Each point is reached from the start by the listed moves, each made once or not at all, plus a little noise. Is the number of moves made odd or even? Then give how often each move was made.

Moves:
(1): [ 7.1  3.6  1.7 -5.3]
(2): [ 2.1  0.1 -7.8  0.7]
Start: [-8.1  0.4  1.6  4.7]
Points:
[-0.9  4.0  3.5 -0.7] -> odd (1, 0)
[-6.0  0.6 -5.8  5.7] -> odd (0, 1)

Moves:
(1): [ 4.7  0.6  1.6  0.9 -1.6  2.6  0.9  1.3  4.6 -7.3 -0.9]
(2): [ 2.7  2.4  0.2 -0.1 -0.9 -2.2  0.4  0.5 -0.2  5.0 -3.8]
(3): [-2.5 -2.7  4.9  0.7 -0.1 -5.1  0.3 -5.0 -0.4  5.1 -0.3]
(4): [ 1.4  0.5 -2.4  4.7 -4.5  1.2 -2.1 -2.0 -2.0  3.8 -1.1]
(5): [-0.8 -0.9 -0.8  3.5  4.1  1.2 -4.4  2.3  1.8 -6.2  0.8]
(6): [-2.4  0.1  3.3  0.7  1.3  3.4  0.0  0.6 -1.2  1.8 -1.8]
(7): [ 0.6  2.4  1.2  2.3  2.3 -1.2  5.5 -0.3 -0.4 -1.9  2.5]
(8): [-1.9 -1.6  0.7  2.9 -4.3 -2.7  0.2  3.9  0.4 -2.7  3.7]
Start: [ 3.3 -0.9  6.4  1.2 -1.2 -0.7 -6.2 -0.2 -1.8  3.9  1.5]
Points:
[  8.4   0.5  12.2  12.7 -10.2  -8.0  -0.9  -1.7   0.3   5.8   1.6] -> even (1, 1, 1, 1, 0, 0, 1, 1)
[-1.0 -1.4 15.7  5.0  2.4 -3.6 -0.1 -4.9 -3.8  8.9  1.7] -> odd (0, 0, 1, 0, 0, 1, 1, 0)
[ 8.9  1.9  9.2  4.4 -0.2  0.8  0.4  0.8  2.3 -5.2  3.0] -> even (1, 0, 0, 0, 0, 0, 1, 0)
[  4.1  -2.4   8.7  14.3  -6.2   5.1 -11.5   6.3   1.5  -6.6   1.9] -> odd (1, 0, 0, 1, 1, 1, 0, 1)
[ 4.7  3.6  8.0 12.3  1.4  1.7 -7.0  1.1 -3.9  6.2 -1.9] -> odd (0, 1, 0, 1, 1, 1, 1, 0)

Moves:
(1): [ 1.9  0.3 -1.5  1.4  0.1 -0.1 -3.9 -0.3 -1.3 -2.5 -2.8 -2.1 -0.1 -3.4
  1.4  0.8  2.2  0.4  0.7  1.4  0.2]
(2): [ 0.2  4.1  1.4 -2.4 -0.2 -2.0 -3.8 -4.1  2.2 -0.3  1.2 -1.0 -0.2  6.2
 -2.7  1.3  1.6 -4.2  1.3  0.9  2.1]
(3): [-0.1 -1.9  4.0 -0.3 -0.9 -0.5 -1.4 -0.9  0.8  0.1 -1.3 -0.5 -0.2  1.0
 -0.4  2.0  1.7  0.8  0.3 -1.6  1.0]
(4): [-0.2 -4.2 -1.2  1.9  0.2 -3.1 -1.7  1.6 -1.6 -1.6  4.4  0.8 -0.2 -1.5
  2.4  0.4  0.4  1.4  0.7  0.5 -2.6]
(5): [ 0.0 -4.7  3.3 -0.8  8.0 -3.6  2.8 -4.0 -2.6  4.2 -2.6  5.2 -0.6  4.1
  1.8 -0.1 -4.1 -3.1  2.8 -2.3 -0.8]
(6): [-1.8  3.3  0.4  2.6  2.3  5.1  0.0 -3.7  2.3  2.6  1.8  0.9  0.3 -1.3
 -1.0 -2.1  2.4  1.9  1.7 -1.1  0.8]
(7): [-0.4  0.1  2.0  3.0  2.2  2.1  4.4  0.6 -1.4  0.8  3.9 -1.9 -6.6  4.2
  1.2  0.2 -0.7 -2.6 -0.3 -1.1  3.4]
(8): [-2.8  3.6  2.4 -2.0  0.9 -1.7  3.1  4.9 -2.9  0.0  0.8 -0.2  1.8 -0.5
  2.0  3.2  0.4  1.6 -0.7 -0.2  0.8]
(9): [ 0.2  1.1  0.3  4.3  3.7  2.0  5.0  1.1  7.2  2.1  1.6  0.7  2.3  0.1
 -1.5  2.4  0.3  0.3 -3.5  3.1  2.7]
(10): [ 0.1 -3.1 -5.7  0.9 -5.6  0.4  1.2  0.1  2.5  7.0  0.3  2.3 -1.1 -1.1
  2.8 -1.1  3.4 -4.6 -1.1 -1.4  0.5]
(11): [-0.7 -0.7 -1.9 -6.4  1.7  0.0 -1.3 -1.2  4.2  0.7  2.4  1.8 -0.3 -1.5
  2.9 -2.8 -0.1 -0.8 -2.3  0.1  0.9]
(12): [ 1.1  0.8 -1.7  1.0 -1.2  1.0 -4.1  0.5 -3.1  3.0 -2.1  3.9 -2.2  2.3
 -3.4 -3.3  2.6 -0.4  0.1 -0.2  3.4]
(13): [ 1.1 -1.4  0.1 -1.3 -1.8  1.4  3.0 -0.5 -1.7 -0.5  1.3  1.4  4.6  2.5
  0.9  1.5  0.7 -2.9 -0.2 -0.5  1.2]
(14): [-1.2 -0.2  0.8  0.4  5.1  3.4 -1.2  1.8 -3.9  0.2 -0.7 -1.4  0.8  4.3
  2.1  0.4 -0.2 -1.1 -2.3 -1.6 -4.2]
(15): [-2.6 -1.1  0.7 -1.5 -2.5  0.1  2.4  0.9 -0.7 -3.4 -1.8  3.6 -1.1  0.4
  2.0 -1.4 -0.8 -1.8  2.1  0.7 -3.0]
(16): [ 2.7  1.7  1.8 -0.5  1.4  0.2 -1.8 -1.5  0.3 -1.0 -0.4  3.6  0.1 -3.5
 -2.6  3.8 -2.2 -0.6  0.1 -2.5 -0.7]
(17): [-1.6 -2.2 -3.0 -2.7  1.1 -1.1  1.5 -1.9  0.2  0.2 -2.2  2.8 -2.2  0.2
 -2.1  2.3  3.0 -0.8 -1.1 -1.8 -1.0]
(18): [ 2.1 -1.9 -5.1 -0.6 -1.2 -1.0  2.0  4.0  0.4  2.3  2.9  3.6 -2.2  2.5
  3.8 -0.3 -1.3  5.7  2.7  0.6  0.1]
Start: [-0.4  1.2 -4.0  4.3  1.2 -2.8 -0.7 -3.8 -2.1  1.6 -3.3 -2.7  1.5 -0.7
 -0.2  2.4  0.8  2.9 -2.6  3.7  3.8]
Points:
[ -5.3  -5.6 -12.1  -0.1   7.1   1.1   9.7  -1.4 -11.1  16.6  -6.9  18.9
  -0.4  12.7   8.6   1.1   6.9  -3.1   1.2  -4.1   1.0] -> even (0, 0, 0, 0, 1, 1, 0, 1, 0, 1, 0, 1, 1, 1, 1, 0, 1, 1)
[ 0.3 -0.7 -8.5 15.1  5.8  4.0 -0.3 -2.6  3.3 17.7  8.6  4.7 -7.9 16.2
  3.3  2.1 11.1  0.0 -2.5  1.5 11.2] -> even (0, 1, 1, 1, 0, 1, 1, 0, 1, 1, 0, 1, 0, 1, 0, 0, 0, 1)
[ 0.4  7.7 -3.5  6.6  8.2  2.6  8.7  4.7 -5.7  9.5  5.0  2.4 -0.6 20.4
  2.5  7.6  3.4 -1.0 -4.7  5.2 12.7] -> even (0, 1, 0, 0, 0, 0, 1, 1, 1, 0, 0, 1, 1, 1, 0, 0, 0, 1)
[-2.9  7.5  0.1  1.4  5.9 -1.8  3.2 -6.0 -0.4  6.2  2.9  3.6 -7.3  8.9
 -1.6 12.8  6.6  4.3  1.0 -3.0 10.1] -> even (0, 1, 1, 0, 0, 1, 1, 1, 0, 0, 0, 0, 0, 0, 0, 1, 1, 1)
[  2.5  -5.0 -15.9   1.0  -2.5   0.1   9.4  -0.4   9.9  13.6   4.7   7.0
   4.5   1.9   9.0   2.3   3.6   0.7  -7.0   5.2   9.0] -> odd (0, 0, 0, 0, 0, 0, 0, 0, 1, 1, 1, 0, 1, 0, 0, 0, 0, 1)
[ 4.0  0.9 -6.3 -3.9 11.4 -7.9 -3.8 -1.8 -7.5  8.4 -4.7 12.9 -2.0 -0.6
  5.7  4.1 -1.4  6.1  0.9  0.8  7.2] -> odd (1, 0, 0, 0, 1, 0, 0, 1, 0, 0, 1, 1, 0, 0, 0, 1, 0, 1)
[ -2.7  12.4  -1.5   1.6  14.2   1.8   2.4 -10.6   8.9   4.6   2.5   2.8
  -3.5  -0.2  -2.7  11.6   7.2  -2.0  -7.0   2.3  12.7] -> odd (1, 1, 0, 0, 0, 1, 1, 1, 1, 0, 1, 0, 0, 0, 0, 1, 1, 0)
[ -1.0  -0.8 -11.0   2.7   0.8   4.8  -3.8 -10.8  10.9  10.1  -8.2  14.3
  -2.8  -7.1  -2.1   3.8  14.1  -2.5  -6.7   1.1   9.2] -> even (1, 0, 1, 0, 0, 1, 0, 0, 1, 1, 1, 1, 0, 0, 1, 1, 1, 0)
